Each point is reached from the start by the listed moves, each made once or not at all, plus a little noise. Is the number of moves made odd or even? Then give how often each move was made.
In the rows, 128 means zero.

Moves:
(1): [171 117 141 117]
(2): [140 187 123 116]
(3): [112 131 167 115]
Start: [164 102 114 124]
Points:
[203 149 163  89] => odd (1, 1, 1)
[166 104 115 122] => even (0, 0, 0)
[192  95 167 102] => even (1, 0, 1)

Moves:
(1): [190 120 122 128 118 120 136 128 132 129 129 125 118]
(2): [128 191 133 131 129 130 119 128 145 125 113 127 130]
(3): [123 121 220 123 137 115 133 119 133 118 113 130 134]
(4): [124 123 130 183 134 118 141 118 134 122 126 134 123]
(5): [127 126 122 123 181 135 129 119 136 124 143 131 131]
(6): [146 132 129 144 132 199 130 133 121 121 125 145 129]
(7): [117 140 131 124 136 140 197 127 130 137 122 113 130]
(8): [128 126 128 129 136 118 124 192 129 127 119 139 142]
(9): [113 112 117 122 122 132 131 125 178 115 129 130 129]
(10): [124 112 134 134 133 129 118 126 152 204 124 110 120]
(11): [136 132 144 144 115 134 139 129 141 130 193 130 132]
Start: [159 140 137 155  97 103 156  85 119  89 167 139 124]
Points:
[202 130 229 202 117  74 249 131 139  79 134 142 133] => odd (1, 0, 1, 1, 0, 0, 1, 1, 0, 0, 0)
[208  88 216 215 166 144 179 121 212 123 149 159 129] => even (1, 0, 1, 1, 1, 1, 0, 1, 1, 1, 0)
[215 118 229 218 177 151 241 123 163 146 142 140 129] => even (1, 0, 1, 1, 1, 1, 1, 1, 0, 1, 0)

Moves:
(1): [193 137 105 143 129 131 127 137 119 133 125 140 113 119 136 134 112 138
 130 128 116 123 108 138]
(2): [126 172 142 126 126 132 119 122 138 129 124 134 125 133 136 130 127 123
 134 113 132 131 122 140]
(3): [150 105 186 136 121 135 133 136 126 118 123 135 129 117 117 128 131 127
 143 112 123 130 121 127]
(4): [125 136 126 192 128 142 102 144 131 120 125 102 133 128 121 115 139 121
 122 133 128 127 132 109]
(5): [123 136 126 129 190 115 116 144 138 129 121 128 130 115 126 142 131 122
 117 125 128 137 146 140]
(6): [131 118 129 119 139 183 129 140 133 125 129 119 144 131 130 122 126 140
 119 125 128 123 135 130]
(7): [124 140 130 140 128 131 175 132 127 139 115 121 138 124 126 119 130 129
 124 130 127 128 139 132]
(8): [115 128 123 113 118 117 116 188 121 116 115 137 121 128 133 124 136 140
 127 120 125 118 141 136]
(9): [132 119 125 121 123 128 125 131 164 135 115 126 123 127 118 130 116 127
 122 126 149 130 136 116]
(10): [120 130 131 127 119 126 110 131 119 205 138 130 121 119 127 133 138 134
 129 143 128 118 140 124]
(11): [129 133 136 130 130 115 132 133 147 123 174 124 123 135 135 114 130 128
 126 132 142 129 130 133]
(12): [116 118 118 154 130 131 136 118 131 127 134 181 132 121 114 118 138 134
 130 118 136 134 128 146]
(13): [135 120 118 125 115 108 126 147 133 130 135 124 200 124 128 137 132 114
 142 106 115 125 128 130]
(14): [133 119 135 125 133 121 128 132 132 135 117 140 132 172 123 125 128 128
 141 140 130 131 122 131]
(15): [126 123 148 140 133 127 133 135 142 125 118 143 132 132 199 129 120 117
 127 134 129 127 124 122]
(16): [116 137 126 136 121 134 142 136 120 130 140 132 124 136 130 179 118 130
 138 134 139 126 118 112]
(17): [138 129 125 124 120 124 127 122 131 123 124 123 125 131 135 138 176 134
 120 128 134 130 129 125]
(18): [117 128 127 136 132 112 122 117 139 133 127 128 138 128 132 129 122 186
 131 125 105 135 133 120]
(19): [130 130 123 128 137 143 140 127 131 123 118 116 123 126 143 125 136 139
 200 126 146 117 145 127]
(20): [131 136 132 127 123 136 125 129 138 120 123 133 136 109 124 129 124 137
 135 177 124 150 134 136]
(21): [132 128 131 129 137 118 128 127  97 126 116 124 142 125 125 127 126 145
 114 133 186 116 122 138]
(22): [128 124 124 129 125 124 122 137 120 130 138 125 126 134 141 127 131 132
 133 105 133 183 131 130]
(23): [136 135 136 135 113 134 132 121 116 115 141 127 138 138 128 139 112 127
 116 123 120 124 196 124]
(24): [120 115 127 135 123 118 128 126 133 134 125 117 121 133 131 140 122 126
 123 120 132 126 122 169]
Start: [113 132 139 113 135  99 153 106 109 130 152 131 140 171 160  99 136 149
 132 133 139 153 123 140]
Points:
[147 190 120 129 161  44 147 194 153 220  95 141 201 168 194 140 194 236
 212 153 119 158 163 230] => odd (1, 1, 0, 0, 1, 0, 1, 1, 0, 1, 0, 0, 1, 1, 0, 0, 1, 1, 1, 1, 0, 0, 0, 1)
[102 101 171 159 187 144 229 155 130 127 142 151 231 148 155 158 146 161
 219  75 165 145 153 202] => odd (0, 0, 1, 0, 1, 1, 1, 0, 0, 0, 0, 1, 1, 0, 0, 1, 0, 0, 1, 0, 0, 0, 0, 1)
[106 154 189 218  83  92 171 188 114 107 141 157 230 166 144  98 156 134
 137  61 125 146 203 203] => odd (0, 1, 1, 1, 0, 0, 1, 1, 0, 0, 0, 1, 1, 0, 0, 0, 0, 0, 0, 0, 0, 0, 1, 1)
[174 161 199 214 167 100 101 174 129 198 117 138 129 137 229 181 109 168
 141 150 218 213 114 177] => odd (1, 1, 1, 1, 1, 0, 0, 0, 1, 1, 0, 0, 0, 0, 1, 1, 0, 0, 0, 1, 1, 1, 0, 1)
[163 114 102 142 138  41 154 188 148 129 147 184 209 196 165  84 128 249
 214 112 209 128 133 176] => even (1, 0, 0, 0, 0, 0, 0, 1, 1, 0, 1, 1, 1, 1, 0, 0, 0, 1, 1, 0, 1, 0, 0, 0)
[ 92 104 158  96 192 131 128 205 185 197  95 140 146 182 235 119 133 180
 189 188 178 148 183 195] => even (0, 0, 0, 0, 1, 1, 0, 1, 1, 1, 0, 0, 0, 1, 1, 0, 0, 0, 1, 1, 0, 0, 0, 1)

Moves:
(1): [130 108 127 125 127 116 138 122 130 126 132 137 130 134 114 125 114 140
 127 139 126 112 125 123 137 122 120]
(2): [138 135 132 136 122 132 132 132 141 119 133 122 131 127 125 124 117 118
 119 133 131 132 127 129 135 135 139]
(3): [116 120 141 125 106 136 141 139 127 129 128 102 128 128 130 121 115 126
 127 138 140 144 127 134 132 133 134]
(4): [133 125 136 131 135 136 133 124 131 133 137 128 121 120 131 138 137 126
 135 135 126 122 127 126 123 127 129]
(5): [125 126 143 114 136 136 126 132 151 142 122 132 114 127 113 114 152 127
 134 128 133 140 127 115 113 125 125]
(6): [134 126 128 130 134 141 114 141 137 137 117 132 134 137 133 133 124 131
 134 121 127 130 134 127 134 127 137]
(7): [131 122 127 115 123 133 140 134 130 126 120 113 118 128 121 121 131 131
 117 126 127 122 141 126 110 107 132]
(8): [116 126 129 128 129 119 130 134 132 140 120 137 122 116 137 137 143 118
 127 136 128 120 113 123 136 145 134]
(9): [103 124 139 138 125 125 124 111 139 126 123 135 126 140 105 133 131 137
 110 120 135 130 118 149 132 131 134]
(10): [129 129 121 124 110 144 136 139 130 133 126 142 119 146 131 130 123 124
 127 129 117 113 134 127 139 135 122]
(11): [126 136 126 131 151 110 131 142 131 132 143 121 128 137 142 120 125 136
 119 135 117 121 128 123 109 138 133]
(12): [135 125 128 130 126 135 137 139 115 127 126 129 127 119 134 139 134 130
 115 123 135 124 125 126 129 120 118]
(13): [109 128 128 105 124 147 135 138 130 132 140 122 151 131 129 132 137 130
 142 136  95 130 122 147 121 132 119]
(14): [133 118 140 134 136 119 142 143 130 118 121 135 126 134 135 131 129 128
 123 123 123 137 133 134 131 132 137]
(15): [132 121 128 131 121 141 132 110 136 137 139 144 120 126 148 114 125 117
 134 120 124 138 121 115 140 118 130]
(16): [133 131 123  99 136 117 142 133 122 123 136 121 127 128 130 137 114 128
 142 127 130 145 122 112 138 142 133]
(17): [119 131 126 125 106 114 131 129 118 115 148 139 121 134 136 115 158 122
 106 130 118 131 136 129 123 118 130]
(18): [136 137 159 130 135 131 128 115 118 123 138 123 143 127 132 129 129 131
 125 124 115 129 124 134 125 125 133]
(19): [137 112 140 113 119 124 123 125 132 120 127 157 113 138 132 127 123 125
 127 134 113 134 130 115 118 122 136]
(20): [128 136 115 128 131 135 132 126 116 138 115 120 127 142 132 120 127 136
 122 137 134 136 116 116 139 125 122]
(21): [123 117 123 127 130 125 139 132 115 117 135 132 130 133 111 124 139 120
 147 102 140 125 127 134 126 121 133]
(22): [138 118 135 128 105 126 129 136 120 156 128 142 130 126 145 137 124 158
 129 118 132 151 119 132 106 129 141]
(23): [114 119 115 132 128 133 137 136 120 134 143 136 137 126 125 112 119 123
 130 131 130 129 139 138 129 136 137]
(24): [135 116 133 129 143 139 132 132 124 145 131 123 115 133 129 111 129 127
 128 128 132 124 119 144 139 123 134]
Start: [126 129 134 140 124 130 148 124 112 113 120 125 117 115 137 115 128 140
 111 150 127 122 124 131 127 117 119]
Points:
[ 73  68 139  95  95 210 215 177 117 148 120 122 114 161  81  93 146 159
 116 152 129 115 120 155 124  95 118] => odd (1, 0, 1, 1, 1, 1, 1, 0, 1, 1, 0, 1, 1, 0, 0, 0, 0, 0, 0, 1, 1, 0, 1, 0)
[114  54 143  68  75 148 249 157 105 110 156 170  53 166 134  50 142 123
 117 155 116 157 140  84 131  90 150] => even (1, 0, 1, 1, 1, 0, 1, 0, 0, 1, 0, 0, 0, 1, 1, 1, 1, 0, 1, 1, 1, 0, 1, 0)
[ 75  70 170  93  84 181 203 123 162 153 133 147  92 134 115  69 134 128
  99 199 103 145  94 125 126 114 143] => odd (1, 1, 1, 1, 1, 0, 1, 1, 1, 0, 0, 0, 1, 0, 1, 0, 0, 0, 1, 1, 0, 0, 1, 0)
[ 91 109 180  80  66 157 208 182 107 153 165 141 115 170 178 105 128 165
  73 184  67 165 106 144  99 152 187] => odd (0, 1, 1, 1, 0, 1, 1, 1, 1, 1, 1, 0, 1, 0, 0, 1, 1, 1, 1, 1, 0, 1, 1, 0)
[ 87  55 159  70  80 127 223 187  88 123 181 150 117 154 134 107 133 182
  97 148  98 150 125 154  72 105 167] => odd (1, 0, 1, 1, 0, 1, 1, 0, 1, 0, 1, 1, 1, 0, 0, 1, 1, 0, 1, 0, 1, 1, 1, 0)
[159  68 142 136  82 146 205 155 104 150 195 209  69 146 196  67 119 152
  70 171  92 116 119 123 118 105 154] => even (1, 1, 0, 1, 0, 0, 0, 0, 0, 1, 1, 1, 0, 0, 1, 0, 1, 0, 1, 0, 0, 1, 1, 1)
[100  77 191 115 132 167 174 139 129 197 150 202 121 138 170 104 150 183
  99 167  76 147  72 123  96 121 145] => odd (1, 0, 0, 1, 1, 1, 0, 1, 1, 0, 1, 1, 1, 0, 1, 0, 0, 1, 1, 1, 0, 1, 1, 0)
[108  33 183 126  85 137 191 173 121 138 116 184 103 150 106 101 123 177
 106 118 153 169 123 151 106 107 164] => odd (1, 0, 1, 0, 1, 1, 0, 0, 1, 0, 0, 1, 0, 1, 0, 0, 0, 0, 1, 0, 1, 1, 1, 0)
